Each point is reached from the start by the listed moves, each made once or not at all, plus a little noise. Is the number of moves made odd or even? Then give how often each move was made.

Moves:
(1): -2,87,43
(2): -70,33,-42
Start: -9,-18,21
Points:
-76,18,-21 => odd (0, 1)
-10,-18,22 => even (0, 0)

Moves:
(1): 29,15,-10,41,33,7,-15,18,10
(2): -21,10,0,-20,-9,-16,-1,-21,14
(3): -4,2,34,-11,-4,-10,14,8,16
(4): 9,-5,-7,95,23,41,13,12,-2
(5): -3,-9,11,4,24,-15,2,-11,-13
(6): -14,-25,11,-58,-7,-1,-13,-27,27
Start: 2,1,-11,0,29,7,4,-31,19
Points:
26,21,7,32,62,-1,-2,-2,45 => even (1, 0, 1, 0, 0, 0)
-1,4,27,-9,27,-3,20,-23,28 => odd (0, 0, 1, 0, 0, 0)
7,-13,27,86,74,28,37,-28,17 => odd (0, 0, 1, 1, 1, 0)
1,18,22,9,75,-30,5,-31,43 => even (1, 1, 1, 0, 1, 0)
7,-7,-18,57,66,37,-11,-52,71 => even (1, 1, 0, 1, 0, 1)

Moves:
(1): 24,-1,29,31,19,-19,-2,21,-13,0,3,19
(2): -4,-1,5,18,13,-37,-3,31,24,9,-5,29
(3): 7,-5,-9,-6,-11,-19,-28,-22,3,21,7,-14
(4): -25,19,13,-7,12,-4,10,-29,-50,7,-18,13
(5): 38,12,11,-18,11,-10,-1,4,26,-17,6,-12
(6): -40,2,1,-12,19,44,32,-11,13,21,19,19
(7): 16,-9,2,-4,-5,11,38,21,8,18,5,28
(8): 22,27,1,27,-5,-2,4,-7,-30,-8,1,26
(9): -16,-8,5,-35,2,-4,-23,9,8,-16,3,8
(10): 14,1,-33,23,8,10,0,67,34,44,11,-3
(11): -21,6,5,-18,-11,-3,4,-20,-13,-17,13,-18
Start: 9,-13,2,17,25,-33,-16,-30,-14,14,-8,-20
Points:
18,-20,-1,9,32,-66,-66,28,3,47,30,-27 => odd (1, 0, 1, 0, 0, 0, 0, 0, 1, 1, 1)
67,-5,48,7,39,-53,27,-4,-10,-1,18,-5 => even (1, 0, 0, 0, 1, 0, 1, 0, 0, 0, 1)
21,46,3,-11,43,-44,-24,-7,-38,8,5,-3 => even (0, 0, 0, 1, 1, 0, 0, 1, 1, 1, 1)
-39,19,-9,3,47,-33,17,11,-19,95,29,70 => odd (0, 1, 1, 1, 0, 1, 1, 1, 1, 1, 1)

Moves:
(1): -5,7,1,-21,8,23,-37,14,5,36,-21,22,-28,-3,17
(2): -5,6,10,-14,27,10,29,-11,-25,-20,-15,-17,17,0,-3
(3): -17,6,19,-21,16,14,8,-11,32,42,-25,10,-6,-11,28
(4): 17,15,-5,12,13,10,-17,12,-7,-27,-1,27,-11,12,-1
(5): -5,22,15,-33,4,-3,26,28,9,-2,-10,-26,-3,15,7
(6): 11,11,-15,-3,13,-31,-13,-5,-22,15,-2,10,14,3,6
(7): -6,6,-10,14,-1,-8,-1,-7,-2,-9,3,-21,4,-16,0
(8): 17,-7,-4,-8,19,4,16,3,3,-8,15,-21,22,-11,4
(9): 0,1,-2,0,-12,22,10,-2,10,-11,1,-9,18,0,17
(10): -11,1,22,10,-11,28,-15,24,1,-8,8,3,-5,3,-9
(11): -19,-6,-7,-14,0,0,2,-3,18,-6,18,4,19,3,2
(12): -6,-3,5,12,-24,-17,-18,20,17,-1,-24,-2,-20,-6,-18
(13): -7,-7,8,-15,18,19,-1,-20,24,16,0,1,13,18,12
(14): -3,20,-22,-5,-4,10,-2,0,12,15,-3,12,2,-3,-9
Start: -16,-19,12,-19,-5,11,10,16,8,3,20,-16,1,-4,-5
Points:
-42,54,13,-74,10,63,-26,93,26,-7,-27,7,5,20,3 => even (1, 1, 0, 1, 1, 1, 0, 0, 1, 1, 1, 1, 0, 1)
-43,-24,57,-27,4,51,5,30,25,-10,-10,-32,5,9,-22 => even (0, 1, 0, 0, 0, 0, 0, 0, 0, 1, 0, 1, 1, 0)
-3,7,30,-54,20,11,24,64,-1,-1,33,-48,28,5,4 => even (0, 0, 0, 0, 1, 1, 0, 1, 0, 1, 0, 0, 0, 0)
-1,17,43,-60,28,71,-16,95,19,-6,12,-10,-24,13,13 => odd (1, 0, 0, 1, 1, 0, 0, 1, 0, 1, 0, 0, 0, 0)
